Each row is a point. The points of each table are mixes of a few directions, plus a little noise. How many directions does each table use, and how many do they share? Where both have some left over, give the other angles between the two spaces (their principal angles), to ten degrees, smallest first.

First, 5 rows:
[[ 1.87 -2.13]
 [-0.40  0.48]
 [-2.96  3.41]
 [ 0.47 -0.56]
 [ 1.03 -1.17]]
Second, 5 rows:
[[ 2.59 -0.40]
 [ 0.65 -0.13]
 [ 0.90 -0.17]
 [ 0.83 -0.11]
 [-4.79  0.75]]
Directions: first 1, second 1, shared 0; angles 40

First:
[[ 0.43 -0.57 -0.86]
 [ 0.19 -0.70 -1.34]
 [ 0.64 -0.88 -1.32]
 [ 2.84 -2.46 -2.63]
 [-1.15  1.73  2.67]
 [-2.49  0.84 -0.64]
 [-0.51  2.10  4.04]]
Second, 7 rows:
[[ 0.60 -1.75  0.82]
 [ 0.81 -1.44  0.38]
 [-0.78 -1.33  1.54]
 [-1.50  3.19 -1.13]
 [ 0.76 -2.86  1.46]
 [-0.71  4.64 -2.78]
 [ 0.89 -0.49 -0.30]]
Directions: first 2, second 2, shared 1; angles 70

First:
[[ 0.76  1.98 -0.42  1.28 -0.87 -0.73]
 [-0.39  3.73 -1.19  3.87  2.20  1.86]
 [-1.75 -4.30  0.89 -2.80  1.86  1.43]
 [ 1.48  1.02 -0.01 -0.23 -2.58 -2.18]
 [-0.94 -2.68  0.58 -1.76  1.00  0.77]
 [ 0.78  0.19  0.06 -0.41 -1.52 -1.29]]
Second:
[[ 0.33  0.65 -0.68  0.81  0.12  0.65]
 [-0.87 -1.90  2.09 -2.39 -0.39 -1.85]
 [ 0.91  1.97 -2.24  2.42  0.40  1.89]
 [ 1.37  3.04 -3.52  3.87  0.67  3.00]
 [-0.21 -0.36  0.41 -0.50 -0.08 -0.42]
 [-0.45 -1.00  1.16 -1.30 -0.19 -0.98]
 [-0.09 -0.29  0.28 -0.46 -0.04 -0.30]
 [-1.76 -3.65  4.16 -4.60 -0.69 -3.52]
 [ 0.71  1.55 -1.72  1.92  0.29  1.48]]
Directions: first 2, second 1, shared 0; angles 30

First, 7 rows:
[[-1.26  0.69  0.89 -2.45  0.51  2.40 -1.63 -0.23]
 [ 1.34 -0.55 -1.03  2.34 -0.59 -2.49  1.89  0.42]
 [-1.34 -0.35  1.23  0.28  0.14  1.76 -1.28 -0.77]
 [ 1.80 -0.60 -1.47  2.67 -0.64 -3.35  2.36  0.60]
 [ 1.38  2.85 -1.09 -7.36  0.84  0.96 -0.44  1.57]
 [-0.17 -0.05  0.12 -0.21 -0.01  0.51 -0.51  0.02]
 [-1.34 -2.19  1.27  4.69 -0.40  0.25 -0.41 -1.43]]
Second (7 x 8):
[[ 2.23  1.75 -2.99 -0.79 -2.00 -1.91 -0.11  3.76]
 [ 1.45  1.04 -0.01 -1.43  0.39 -1.90  2.84 -0.11]
 [-0.99  0.20 -0.72 -0.55  0.32  0.97 -3.27 -2.06]
 [-1.29  1.75  2.59 -2.03 -0.05  1.76 -0.21 -0.98]
 [-0.89 -3.73 -1.27  2.55  1.10  1.40 -2.00  0.24]
 [-1.50 -2.59  1.68  4.68  0.25  0.26  0.33 -2.03]
 [ 0.99  1.58  0.72 -2.43 -0.01 -0.56  2.41  1.19]]
Directions: first 2, second 5, shared 2

First (8 x 9):
[[-1.96 -1.19 -2.40  2.06 -1.66 -0.69 -1.25 -2.50 -2.24]
 [-5.15 -0.49 -1.39  1.24  3.26  2.10 -2.08  1.23 -2.49]
 [-0.42  0.30 -0.84  0.41 -1.89 -0.58 -1.10 -2.59  2.21]
 [-1.71 -0.57  0.61 -0.53  0.04 -1.89 -0.41  1.09  2.79]
 [ 1.18  0.64 -0.88  0.56 -1.33  0.91 -0.32 -2.39 -0.39]
 [ 5.27  1.28  2.14 -1.61  0.84  1.48  2.80  1.81 -1.31]
 [ 1.17 -0.35  2.58 -1.92  1.59 -1.54  1.90  4.16  1.41]
 [ 1.57  0.39  0.09 -0.10 -0.81  0.15  0.43 -0.80  0.04]]
Second:
[[-2.57  0.01  1.71 -1.19 -1.29 -1.15 -1.89  0.10  2.83]
 [-3.02 -1.03 -0.76  0.74 -1.24 -1.71 -1.68 -1.07  0.86]
 [ 0.66 -0.90 -3.07  2.14 -0.97 -0.58  0.47 -2.52 -1.82]
 [-1.72 -0.04  1.27 -0.69  2.12  0.54 -0.27  2.68 -0.20]
 [-1.06  0.29  1.64 -1.10  2.77  1.02  0.22  3.43 -0.58]
 [-1.87 -0.29  1.07 -0.61  3.74  1.03  0.27  3.83 -1.42]
 [ 0.75 -0.49 -1.73  1.26  2.34  0.91  1.39  1.07 -3.36]
 [ 3.32  1.31  0.54 -0.73 -3.50 -0.17 -0.03 -3.30  2.53]
 [ 5.09  1.65  0.41 -0.69 -3.69  0.27  0.95 -3.79  2.01]
 [ 0.44 -0.29 -1.11  0.74 -0.10 -0.12  0.42 -0.71 -1.01]]
Directions: first 4, second 3, shared 2; angles 30

First (9 x 11):
[[-2.86 -0.37 -2.90 -1.56  1.51  4.40 -0.87 -3.56 -1.28 -3.17  0.22]
 [ 2.12  2.70  1.87 -1.41 -0.88 -4.13  1.43  0.77  0.10  4.68  1.17]
 [ 1.47  3.19  3.59 -1.44 -3.11 -4.48 -0.35  1.13 -1.40  2.47 -0.89]
 [-0.05 -2.17 -0.44  1.97  0.49  1.12 -0.25  1.14  0.93 -1.60 -0.58]
 [ 1.37 -0.76  0.68  1.37  0.06 -1.36  0.73  1.86  1.24  1.30  0.19]
 [-1.47 -0.86  0.07  0.50 -0.89  1.79 -1.78 -0.39 -1.05 -3.54 -1.74]
 [ 0.70  0.13  0.37  0.20  0.00 -0.92  0.45  0.65  0.44  1.09  0.32]
 [-0.51  1.10  0.32 -1.12 -0.60 -0.09 -0.44 -0.91 -0.96 -0.14 -0.20]
 [-0.81 -3.04 -3.55  1.40  3.42  3.65  1.00 -0.78  1.90 -1.10  1.49]]
Second, 9 rows:
[[-0.54  4.92 -0.89  0.17  0.73 -0.94  2.45  0.17 -0.94  0.94  0.02]
 [-1.14 -2.43  0.39 -0.07 -1.21 -1.50  1.41 -1.78  0.31  1.50  2.45]
 [-0.96 -1.59 -1.95 -3.28  0.79  3.45 -5.96 -0.68  0.41 -1.26 -4.06]
 [-0.97 -2.05 -0.78  1.12  0.89  2.00 -2.50 -0.28  1.30  0.04 -1.40]
 [-0.68 -0.07  0.27  0.41 -1.78 -3.26  2.03  0.75 -0.06 -0.09  0.56]
 [ 3.54  1.30 -0.36  0.61  2.10 -1.29  0.68 -1.07  2.36 -2.11  0.95]
 [-0.60  0.47 -1.38 -0.41  0.70  0.18 -1.53 -0.42  0.97 -0.51 -1.57]
 [-0.92  1.48  0.09  1.44 -0.72 -1.67  1.99  1.26 -0.52  0.43 -0.07]
 [ 2.35 -2.06  4.53 -0.08 -1.71  3.20  1.64  1.97 -3.68  0.94  3.07]]
Directions: first 3, second 6, shared 1; angles 40, 50

First, 8 rows:
[[ 2.30 -0.26  1.17 -0.82 -1.11  0.49  1.61  2.95 -0.46 -2.01  1.70 -2.09]
 [-9.19  0.45  2.34  1.63  4.37 -0.21 -0.27  2.59  4.65  2.94  1.02  6.36]
 [ 1.26  1.05  0.65 -1.75 -1.80 -0.01  0.28 -0.84 -0.03 -0.60  1.06  0.25]
 [ 0.06 -1.48 -0.01 -0.56 -0.66  0.00  1.76 -0.98 -0.99  0.11 -1.34 -0.23]
 [ 1.09 -0.56 -1.17  0.16 -0.49 -0.26  0.25 -1.81 -0.90  0.08 -1.25 -0.92]
 [ 1.30 -0.64  0.23  0.50 -0.10  0.51 -1.65  1.04 -2.07 -0.57 -1.14 -0.90]
 [ 1.69  0.76 -0.43 -0.32 -0.83 -0.04 -2.13 -1.07 -1.20 -0.14 -0.44 -0.27]
 [ 1.60  0.90 -3.12  1.26  0.46 -0.86  0.15 -1.84  1.24  0.00  0.11 -2.63]]
Second:
[[ 0.42 -2.26 -0.15  2.43  2.65  0.26  1.69 -0.98 -1.18 -0.15 -2.60  0.15]
 [ 0.63  1.04  1.74 -1.63 -0.35  0.21 -4.16  0.81 -0.35  0.17  2.21 -0.04]
 [ 0.55  1.35  1.85 -2.47  0.68  0.42 -1.28 -0.95 -0.65 -1.78  2.12  1.96]
 [-0.42 -0.34  1.06 -1.60 -0.07  0.44 -1.80  0.42 -1.00 -0.34  0.64  0.14]
 [ 1.36  4.33 -3.01  1.86 -2.18 -1.26  4.61 -1.55  4.82 -0.32  1.60  1.13]
 [-2.19  1.08 -0.02 -3.74 -2.57  0.01  1.10  0.24 -0.07 -0.93  1.49  0.62]
 [ 2.74  1.27  0.62  2.48  1.57 -0.05 -2.61  0.03  1.10  0.57  1.03  0.01]
 [-2.89 -2.83  0.65 -2.58 -0.93  0.55 -1.15  1.50 -2.62  0.42 -1.28 -1.26]
 [-1.01 -0.53 -2.07  1.44 -1.73 -0.55  1.88  0.93  1.12  1.51 -1.48 -1.61]
 [ 3.83 -0.29 -0.21  5.68  3.57 -0.14 -2.03 -0.41  1.04  1.40 -1.16 -0.68]
 [-3.18 -2.88 -0.66 -1.66 -0.54  0.36  3.63  0.05 -2.11 -0.57 -2.62 -0.30]]
Directions: first 5, second 4, shared 1; angles 30, 40, 80

First, 10 rows:
[[ 0.23  1.04 -0.45 -1.82  1.86  0.05 -1.23 -0.93  3.60 -1.31  0.33 -1.46
   2.89  2.94]
 [-1.31  1.27 -0.04 -2.15  3.21  0.71 -1.03 -1.02 -3.17  3.94  2.31 -1.25
  -3.74 -2.34]
 [ 4.04 -1.66  3.13  1.63 -3.34 -0.03  1.28  0.81  1.55 -3.20  0.98 -0.30
   0.65  5.01]
 [ 0.57 -0.54  0.21  0.80 -1.36 -0.49  0.34  0.37  1.44 -1.82 -0.98  0.38
   1.79  1.26]
 [-2.70  0.78 -2.26 -0.31  1.16 -0.35 -0.49 -0.22 -0.82  1.69 -1.30  0.76
   0.11 -3.67]
 [-2.53  0.92 -1.48 -0.90  2.11  0.21 -0.54 -0.56 -3.23  3.49  0.09  0.26
  -2.80 -4.67]
 [ 1.49 -1.78  0.97  3.13 -4.28 -0.71  1.94  1.34  0.84 -3.01 -2.01  1.61
   1.44  0.97]
 [-0.71  0.11 -0.38  0.00  0.27 -0.05 -0.04  0.02 -0.76  0.60 -0.21  0.33
  -0.43 -1.34]
 [ 2.85 -0.69  2.12  0.22 -1.38  0.11  0.48  0.22  1.73 -2.18  1.07 -0.79
   0.87  4.25]
 [-2.11  0.84 -1.45 -0.88  1.72  0.06 -0.62 -0.41 -0.85  1.84 -0.27  0.06
  -0.63 -2.59]]
Second, 8 rows:
[[-1.58 -2.77  0.38 -1.03  2.23 -1.42  0.64  0.76  2.33 -2.72 -3.20  0.32
  -2.69  1.08]
 [ 3.00  0.18  0.68 -2.21  3.22  0.33 -1.34 -1.15 -1.39  1.84  3.51 -3.17
  -2.15  2.16]
 [ 0.69  2.49 -1.29 -0.04  1.37 -0.03 -1.71 -1.77 -1.03  2.42  1.71 -0.61
   1.30 -1.03]
 [ 5.03  1.91  1.18  4.58 -1.34 -1.87 -1.05 -2.84 -1.41  0.78  1.17  1.23
  -0.32  1.18]
 [-0.22 -1.42 -2.88 -2.27 -0.56  1.51  0.44  2.01 -2.57  1.51  1.32 -2.64
   2.25 -2.91]
 [-2.91  0.85  0.98  0.94 -1.83  0.41  0.71  0.38  1.88 -1.25 -1.91  2.54
   0.82 -0.12]
 [-1.51 -2.33  1.49  0.33 -2.28  0.24  1.99  2.10  1.38 -2.78 -2.16  1.36
  -0.76  0.67]
 [-2.51  1.08 -0.56 -0.33 -0.69  0.84  0.08  0.26  0.84  0.23 -0.69  0.86
   1.60 -1.23]]
Directions: first 3, second 5, shared 2; angles 70
